Rows are points. Each copy is the shape, with its points in the same order, stretched, turned, moved and blurred by noise. Is it also mirrored, or only turned?

Shape:
[[  1 -19]
 [-39 -38]
 [-37 -13]
 [ -5  52]
 [ 21  20]]
Copy 1:
[[ -8 -22]
 [-41 -41]
 [-42 -19]
 [-33  42]
 [  7  20]]
Copy 1 is: only turned
Copy 2, 5 rows:
[[-12  -6]
 [-60   5]
 [-40  25]
 [ 34  59]
 [ 33  12]]
Copy 2 is: only turned
Copy 3 (5 x 2):
[[ 15 -20]
 [ 57  13]
 [ 33  16]
 [-52  12]
 [-25 -32]]
Copy 3 is: mirrored
Copy 4 (5 x 2):
[[ -4 -19]
 [-55 -13]
 [-33   5]
 [ 32  44]
 [ 44   3]]
Copy 4 is: only turned

Shape (7 x 3):
[[ -7  -4  -2]
 [ -4  16  54]
 [  7  -3  11]
 [ -4 -19 -23]
 [ 23  -2 -25]
 [  0   2 -20]
 [ 26 -28  46]]
Copy 1:
[[-12 -10  -9]
 [-56  24  27]
 [-17  13  -9]
 [  5 -20 -29]
 [ 23   8 -20]
 [ 10 -11  -9]
 [-56  43 -30]]
Copy 1 is: mirrored
Copy 2, 7 rows:
[[-14  11  -2]
 [  7  18  60]
 [  1  18   6]
 [-13  16 -29]
 [  2   4 -38]
 [-12  -1 -22]
 [ 37  54  30]]
Copy 2 is: mirrored
Copy 3:
[[  0 -13  -7]
 [-47  -5  16]
 [-12   3  -4]
 [ 21  -7 -29]
 [ 27   7 -12]
 [ 15 -10  -6]
 [-46  26 -20]]
Copy 3 is: mirrored

Shape, 9 rows:
[[-19 -19 -11]
 [-26  26  -4]
 [-22  14 -11]
 [-14  22 -13]
 [-14  11  -9]
 [-22   6 -12]
 [ 24  -7  20]
 [-15  11  29]
 [ 57   1   8]]
Copy 1, 9 rows:
[[  0  -9 -18]
 [-12  28  -8]
 [ -3  16  -9]
 [ -2  23   0]
 [ -1  12  -3]
 [ -2  10 -12]
 [-10 -19  33]
 [-34   3   8]
 [ 13 -17  60]]
Copy 1 is: only turned
Copy 2:
[[-12   6  40]
 [-13  32   6]
 [ -9  27  20]
 [  0  29  11]
 [ -4  19  13]
 [ -8  22  23]
 [  5 -32  -9]
 [-28  -2  -7]
 [ 45 -35 -27]]
Copy 2 is: mirrored
Copy 3, 9 rows:
[[-10 -22  12]
 [-31  22  25]
 [-24   7  21]
 [-26  20  11]
 [-23  12  14]
 [-20   1  12]
 [ 21  16 -19]
 [  8  28  26]
 [ 26  25 -56]]
Copy 3 is: only turned

Shape, 7 rows:
[[  2   4   7   6]
 [ 29 -16  36 -30]
 [  4  18 -17  17]
 [-21  23  -5  -2]
 [ 11  39 -34   3]
 [-16  32 -11  19]
 [-19   2 -14   0]]
Copy 1:
[[  7   2  10  -4]
 [ 33 -31 -17 -21]
 [  5  20  18  16]
 [  4  28  13 -10]
 [ 21  43  11  30]
 [  3  34  31   6]
 [-10  16   0  -8]]
Copy 1 is: only turned
Copy 2, 7 rows:
[[ -5   6   4  -1]
 [  5  15  14 -60]
 [ -2   7 -18  23]
 [ 22  -5   0  23]
 [ 24  26 -38  31]
 [  6   9  -2  44]
 [  9 -22  -8  12]]
Copy 2 is: mirrored
Copy 3, 7 rows:
[[  1  -9   9   7]
 [ 33  -9  41 -38]
 [  2   5  -9  31]
 [-26   3 -13   7]
 [  1  38 -16  35]
 [-28   3 -10  35]
 [ -9  -6 -24   4]]
Copy 3 is: only turned

Shape:
[[  7   1 -23  -1 -16 -36]
 [ -3  17 -12  24  10 -27]
 [ 21   7  -8 -32   2 -42]
 [ 37  40  28  17  11   4]
 [ 25   2  32   8 -29  42]
 [ 10  13  60  -4  -1  -5]
 [-18  10 -37 -25   4 -18]
 [  5  11  10  20  -6  -7]
 [ 20  -9  -1  33 -26  17]
 [  9 -16   7  25  -7   8]
 [ -4 -20  11 -21  20  14]]
Copy 1, 11 rows:
[[-37   3 -14  11  12 -22]
 [-22   4  11  34  13 -14]
 [-15 -10   9  -5 -13 -45]
 [ 10  45  35  22 -15  13]
 [ 11  35   4 -19 -14  53]
 [-10  22  58 -24  -2  21]
 [-23 -55  -9  20   1 -34]
 [-18  21  15  13  10   8]
 [ -6  42 -20   7  13  32]
 [  2  22   3  -4  24  21]
 [ 21 -21  11 -19  11   3]]
Copy 1 is: mirrored
Copy 2, 11 rows:
[[ 22  30 -24  -4 -10 -30]
 [  0  15 -31  17  22 -12]
 [ 26  40   9 -25   1 -36]
 [-14   0  36  37  10   4]
 [-21 -32  35  19 -48  16]
 [-52   6  38   7  -9 -18]
 [ 30  21 -31 -33  10   6]
 [-16   2  -7  19  -5  -7]
 [ -1 -25  -9  30 -34  -4]
 [-12 -25 -12  15 -15 -11]
 [ -5 -27   5 -32   5  -1]]
Copy 2 is: only turned
Copy 3, 11 rows:
[[ -6  29  -6  20 -34 -16]
 [-12  16 -11  28   5   3]
 [-13  17  -9  14 -20 -57]
 [ 23  -7  18   4  43 -31]
 [ 32 -18  37 -46   1  -6]
 [-11 -25  47 -14  24 -28]
 [-32  36 -38  -5 -20 -19]
 [  2   3  13   4   3   2]
 [ 31  -7  16 -10 -20  18]
 [ 11 -20   7  -7 -14  14]
 [-20 -32 -17 -32  -6 -18]]
Copy 3 is: only turned
Copy 4, 11 rows:
[[ -1 -32  -6   3  -4 -29]
 [-34  -9   6  23  12 -11]
 [-14 -23   3 -28   7 -51]
 [-54   8  29 -24   1  33]
 [ 13  14   7 -24 -25  59]
 [-19  43  25 -13 -23   6]
 [-10 -14 -31 -12  25 -39]
 [-16   3   8   9  -8  12]
 [ 14 -16   9  12 -14  43]
 [ 13   0  16  19  -1  23]
 [ 14  23   7 -13  26 -11]]
Copy 4 is: mirrored

Shape (13 x 8):
[[ 38  27 -29  -4   6  16   5  -6]
 [  7 -26   5 -19 -22  -9  -3  11]
 [  2  -4   4 -33  30   9  11 -36]
 [  0   2  -2 -14   2 -24  -8  41]
 [ -7   4   6  -6 -31 -11 -20  33]
 [  0  -4  -6 -33 -12  -2 -35  24]
 [ 40   0 -10  18  19  23  -3 -10]
 [  1  -3  20 -23  -4 -27 -29  36]
 [ -4   7  -5  -2  19  -6   8 -37]
 [ 22  -7 -36  -1  13  13  16   3]
 [-16   4  17 -29 -33 -14 -18  41]
 [ 21  -4 -10 -26  16 -26   6 -56]
 [ 16   1 -44  16  16  16 -15  -6]]
Copy 1 (13 x 8):
[[ 35   6 -48   7  18   6  -1  28]
 [ 22  -2   0 -22 -22 -12 -12 -11]
 [  9  -4 -18  -6   5  56   0   0]
 [ 20   1  18 -38  13 -20  12  22]
 [ 11  -4  11 -32 -20 -35   5  26]
 [ 10  -3   3 -42 -10 -13 -32  30]
 [ 20   7 -24  40  23   0 -12   8]
 [ 15 -14  33 -40  -3 -22  -6  26]
 [  0 -13 -25   6  12  28  23  -1]
 [ 21  25 -34   4  23  -2   0   0]
 [ 17  -3  24 -56 -34 -20   3  33]
 [ 24 -43 -48  -2  11  37   8 -19]
 [ -1   9 -38  15  33 -15 -14  14]]
Copy 1 is: mirrored
Copy 2 (13 x 8):
[[ 31  -5 -25   4  -7 -32  25 -23]
 [ 20 -19  16 -11  -2   4 -31  28]
 [ -8 -26 -36 -22  30   2   4  -6]
 [ 24  28  11  -7  16   8 -30  23]
 [ 25  20  26 -22 -19   2 -35  12]
 [ 14   7  22 -35  12 -21 -29  21]
 [  7 -23   6  13   2 -24  38 -21]
 [ 24  16  37 -25  21  13 -40  17]
 [ -9 -11 -33   3  13  -2  -1 -22]
 [  9  -5 -27  13   2 -25  18  18]
 [ 33  25  23 -45 -14  13 -48  26]
 [  6 -42 -36  17  35 -12 -18 -27]
 [-10  -3  -8  17   5 -50  24  -2]]
Copy 2 is: mirrored
Copy 3, 13 rows:
[[ 38 -12  -7  18  -8  29   2 -38]
 [ -7  -3 -16  -7 -16  -9  24  11]
 [ 10 -39 -30 -32  32  30   7 -21]
 [  9  14 -32  17   0  -2   1  18]
 [ 13  25  -8  -1 -17  -9  -6  31]
 [ 25  -4 -38  -8 -18   2   0  27]
 [ 20 -36   8  29  -5  35   3 -26]
 [ 17  12 -23  -6  11 -10   8  44]
 [  6 -24 -12 -23  21  14 -13 -28]
 [ -2 -15 -30  30 -11  22   3 -39]
 [  6  33 -18 -18 -10  -1  16  41]
 [ 19 -40 -24 -44  22  -9  15 -34]
 [ 25 -26 -20  37 -21  18 -27 -29]]
Copy 3 is: only turned
Copy 4 (13 x 8):
[[  4 -13 -32 -39   2   0  30  11]
 [  7  10  16   5  -8  21  -3  26]
 [-25  28  21 -48  29  23  25   1]
 [-23 -19   3  19 -17   0   0  28]
 [ -2  -2   3  18 -34 -12 -15  19]
 [-13 -12   4 -12 -16  10 -31  23]
 [ 20 -17 -16 -27   6  17  33 -20]
 [-19 -17  28  15 -10  -8 -23  25]
 [-19  32  -6 -27  18   7  26 -12]
 [  1  -9 -31 -20 -10  33  32  11]
 [-13   3  23   8 -38 -11 -24  38]
 [-12  36  -3 -36  60  15  16  12]
 [  3 -13 -49 -19  -9  26  12 -19]]
Copy 4 is: mirrored

Shape, 15 rows:
[[-24 -29 -10  -2  -2  11   3 -35 -39]
 [ 16   7  15 -25  -9  10   0  15  14]
 [ -8  33  14 -25 -39  -6  10  22 -20]
 [  5 -15   1  25 -12 -31  25 -36 -15]
 [ 17 -28  11  31  12  -9 -22   3 -35]
 [ -2 -24 -10  -4 -36   3  -6 -16  21]
 [-31 -31  -7  37   8  14 -24 -25 -18]
 [  3 -19 -20  34  -6   6   1  -2 -17]
 [-18  -2  12  -8  10  12 -23 -21   4]
 [  2   0  26  29 -15  26  12 -25 -21]
 [-15 -29  11 -26 -15 -18  23  -4   5]
 [ -4 -12   4  27   3   4   0 -11 -17]
 [  6  19   5 -10 -21  26 -27 -29  -9]
 [-16  -7  -9  17  15   2  23 -18 -30]
 [ -6  -4  21 -10 -16  12  25  19  23]]
Copy 1, 15 rows:
[[-21  -5 -38  46  18  27  28  39 -27]
 [ 34 -13   1 -31 -12   1   7  -4  -4]
 [  4  -9 -11  -8  10  -3   3 -28 -56]
 [-16  -5  -1  49   3  36  15  -2 -11]
 [-18  -2 -29  42 -45 -19  -2  34  11]
 [ 32 -19 -15  23  26  26 -10   6  18]
 [-25  31 -54  47  20   1  -1  42  19]
 [ -3  -1  -5  48   8 -12 -24  23  -3]
 [  3  20 -42  -9  12  10  33  16  18]
 [ 21  48 -29  38  -7  13  22   7 -20]
 [ -7 -24  -7  -5   6  60   2   0 -16]
 [-10  17 -23  33   1  -1   0  20  -1]
 [ 37   8 -31  17  19 -15  47  14  -2]
 [-28  12  -9  21  20  12  10  24 -30]
 [ 28  13   4 -27   0  32 -19 -15 -10]]
Copy 1 is: mirrored
Copy 2, 15 rows:
[[ 14  27  24  28  10  36  -9   8  16]
 [-43  -3  -9   1 -17   0  14  -6  -5]
 [-22  20 -34   1   6  12  22  -5 -17]
 [ 23  17   8 -14  -3  10 -19 -22 -37]
 [  4  -8  11  -7  -6  40 -16  31 -41]
 [-22   4 -10  15  -4   9 -43 -17  -1]
 [ 32   2  13  32  -1  28 -41  45  -5]
 [  8 -23   9   6  20  16 -16   8 -23]
 [  5  15  -1  20 -33  15  -9  28  19]
 [ 11  -5  10  27  -7  15   5 -12 -31]
 [-32  39   5   6   5  -2 -21  -6 -10]
 [ 12  -5   8  10  -2  16  -9  15 -22]
 [ -2   4 -16  19 -34  34   9  -9  19]
 [ 26   5  20  10  14   9  10  13  -3]
 [-40   2  -3  17   5 -23  -2  -8 -18]]
Copy 2 is: only turned
Copy 3, 15 rows:
[[ 25   6 -41   6  19  -7 -55  -4 -33]
 [  8   6  25 -21 -15  17   6   6  -7]
 [ 30 -26  10 -17 -16   7  14 -27 -43]
 [ -7 -28 -35  12   9 -23 -15  -8 -20]
 [  2 -13 -10  38  11  12 -38  27  -8]
 [ 10  -1 -24 -26 -12  25 -28  -4   7]
 [ 30  12 -32  31  31  11 -41  11   9]
 [  3   7 -40  32   5  19 -38   0  -7]
 [ 25  16   5 -10  19   8 -14   8   0]
 [ 16 -20 -21  20  50  26 -14 -17 -16]
 [  6 -12 -18 -36 -23 -15   5  25 -27]
 [ 12   1 -21  20  23   7 -19  -3  -5]
 [ 33   3   3  -9  27  27 -34 -33  -9]
 [  9  10 -28  25  24 -11 -18  -6 -28]
 [ 12  -3  -2 -25  -2  18  32  12  -4]]
Copy 3 is: mirrored
